Rows are points. Any point is a mix of the corners, with weights that add up to 1. It lies inside the corners' shape when no weight is negative. Say inside or outside, and name the corners with a negative weight.
In the rows, zero is written as 128.

Corners:
(1): [ 57 149 176]
(2): [92 76 68]
(3): [138  75  94]
(4): [202 188 118]
Points:
[162 109  91] -> outside (1)
[146 107  77] -> outside (1)
[92 93 89] -> inside
[ 59  95 124] -> outside (4)
[187 138  98] -> outside (1)
[193 186 135] -> outside (2)
[ 80 132 149] -> inside
[180 190 125] -> outside (3)
[133  84 100] -> inside

Corners:
(1): [133 155 118 191  90 201 104 158 120 123  97]
(2): [ 87 249 183 106 180 174 145 224  99 197  80]
(3): [111  13 114 134 239  73 157  75 164 211 131]
(4): [141  87 198  97 161 146 189 130 113 122 138]
(5): [ 86 156 132  34  10 165 124  94 105 121 118]
(6): [159 200 124 189 156  84 156 169 153 127  71]
(7): [110 120  59 119  50  94 120 189 119 189  83]
(8): [128 175  34 104 118  82 133 133  76  69 104]
(9): [ 75 195 128 123 145 142 167 146 104  65 158]
(10): [ 80 116 121  96  65 178  53 160 115 157 151]
(11): [151  89  48 150 136 131 118  89 135 143 186]
(12): [ 87 134 174 136 157  89 135  85  98 175 148]
Points:
[111 174 136 133 139 159 133 165 113 153 111] -> inside
[106 133 127 102 107 128 135 114 122 146 118] -> inside
[126 103  92 140 145 107 136 120 122 132 128] -> outside (2, 5)
[101 132 142 112 164 111 141 108 111 143 146] -> outside (1, 7)
[116 134  94 119 109 131 119 135 111 132 127] -> inside

Corners:
(1): [ 83 117 177 110 126 139  85 102 104 152 130 108  93 130  99 117 140 112
 151  86]
(2): [ 80  96 127 172  95 154  83 116  59 117  80  70 140  79 121  97 170 118
 150  87]
(3): [242 113 166 138 148  81 132 145 135  94 165 171  78 161 142 116 124  77
 140 101]
(4): [127  78 143 139  97 184 111 109  93 138 111 100 101 102 117  65 171 114
 146 164]
(5): [116 113 117 179 147 134 133 162 182 113 131 138 176 159 176 117  55 133
 151 140]
(6): [148  72 126 111 112  95  99 132 231  85  93 186 131 123 153 161  88 171
 127  89]
(7): [ 98  74 138 153 115 115 119 106  87 183  96 102 114 151 124 125 154 128
 194 136]
(8): [124 124 107 148 127 158  73 124  70 163  81  63  97 122  86 142 154 126
 111 146]
(9): [119 147 149 140 176 137 139 159 171  96  65 138 127 119 149 144 110 124
 160 131]
(10): [206 134  96 128 163  69 116 134  64 118 165 194  95 129 117 105  67  87
 134 129]
(11): [104 133 100 136 125 105  93 133 149 111  92 149 152 171 145 100 145 183
  99 118]
(12): [166 124 111 176 134 112 123 170 104 144 142 249  70 147 163 165 102  67
 167 130]
(13): [ 86 125 120 136 125  74 115 147 135  74  98 149 149 152 102  96 154  90
 106 156]
(14): [149 131 159  72  77 124  67 148  59 169 135 121  86  77 145 127 150 122
 131 112]
(15): [121 103  92 119 154 123 147 104 207 121 126 146 168 143 139 137 125 124
 131 141]
(16): [ 92  98 156 142 140 153 139 120 160  90 105 162 198 173 114 157 111 155
 103 133]
(17): [102 160 127 147  68 148 119 114  89 143 135  73 106  95  64 103 139 143
 175  85]
(18): [ 79 131 113 111 124 144  59 100 119 107 139  90 104  81 109 116 181 150
 179 143]
(19): [125 150 160 129  64 118  73  61  76 135 138 104 103 109 135 117 133 111
 167 156]
(20): [118 108 148 158 123 112  74 130 193 129  83 168 196 130 101 119 121 111
 141 141]
(21): [106 121 168 167 155 119 122 142 221 129 135 162 136 124 116 120 138 155
  98 145]
Points:
[113 116 142 133 118 126 106 121 141 128 111 130 125 131 130 130 136 130
 149 134] -> outside (2, 10)
[126 118 142 136 129 116 112 131 151 125 124 155 127 134 128 124 122 126
 142 130] -> outside (2, 8)
[134 118 131 138 129 114 106 131 127 113 126 146 116 130 126 121 134 113
 143 128] -> inside
[125 126 133 137 114 117  95 123 103 140 136 126 109 119 114 104 144 115
 138 131] -> outside (6, 9, 16)
[112 119 135 138 123 126 104 124 125 128 112 134 125 125 125 124 130 125
 144 129] -> outside (3)
[128 114 122 123 136 127 113 130 150 101 119 123 135 125 127 114 126 143
 119 116] -> outside (7, 12, 19, 20)
[115 114 119 133 124 124  98 127 128 121 104 141 136 127 137 128 116 129
 143 133] -> outside (3, 17, 21)
[116 116 132 136 120 124 108 126 133 113 113 135 133 124 130 116 129 122
 149 126] -> outside (8, 21)

Corners:
(1): [139  68 155 121 180 103 125  94 100 125 172 102 187 114 121 112 133 139
 110 125]
(2): [165 113 137 132 249 121 125 108 111 188 118 103 131 142 175 122  99 109
 123 144]
(3): [118 131  94 104  98 152 136  81  76 172 125  89 186 130 109 162  82 170
 119 102]
(4): [134 129 172 102 235 120 153 125 140 210 160 107 131 155 140  38 127 146
  98 140]
(5): [150  74 165 137 187 189 167 141 105 142 157  57 153 130 120 115 140 129
 112  71]
(6): [136  83 108  96 135 161  90 113 143 143 191  86 163  78 183 110  98 139
 123 130]
(7): [135  87 116 161 150 135  88 109 115 168 198 142 160 192 130 102 122 148
 101 140]
(8): [113 180 138 109  98 131 134  98 143  67 165 177 100 112 114 131 133  52
 161 128]
(9): [109 126 107  93  77 132 113  71  90 125 112 107 108 121 161 122  63 188
  88 133]
(10): [138 127 127 152  85 100 137 123 122 120 189 136 128 160 149 118  98 133
 167 158]
(11): [ 74  96 111 108 147 128 115 158  91 119 119  90  51 134 119 108  40 200
  85 120]
(12): [ 56  55 118 145  90 160 119  52 131 161 145  91 138 141 146 132  48 113
 125 153]
(13): [122 128 157 126 158 162 141 133  92 153 130 152 145 162 141 113 122 129
 126 108]
(14): [104 203  94 107  96 151 153 138 167  65 130 192  73  92 119  48 145 122
 140 197]
(15): [ 97 101 101 102 122 130 139 149 104 145 110 108 120 123 117 159 172 185
 128 165]
(16): [116 152 112 101  55  69  71 118 129  35 133 156 119 125  95 127 152  67
 171 151]
(17): [104 171 124 147  60 141  61 158 130  91 122 171  81  83 114 111 167  66
 132 161]
(18): [ 93 183 105 136  59 132 162 155 168  67 129 186  82 104 104  95 144  98
 142 125]
(19): [ 73  67 104  97 142 147 149  96 159 141  97  98  97 113  98 141  96 222
 158 167]
(20): [ 80 119 115 122 131 148 131  99 162 157 140  99 168 152 121 160  92 201
 127 159]
(21): [196  75 156 109 161 142 122 133 116 130 164 111 159 139 141 145 103 121
 110 137]
Points:
[120 114 113 116 114 128 125  98 126 125 148 129 149 134 131 137 106 144
 138 148] -> outside (4, 5, 11, 17)
[147 111 155 130 165 122 111 126 131 121 167 118 143 122 148 111 113  80
 129 122] -> outside (3, 7, 9, 14, 15, 19)
[108 118 117 120 136 151 149  95 140 146 150 117 135 123 137 105 108 149
 126 147] -> outside (11, 13, 16, 17, 21)
[114 123 121 122 117 139 123 123 127 125 142 127 121 131 130 118 115 130
 132 140] -> outside (1)
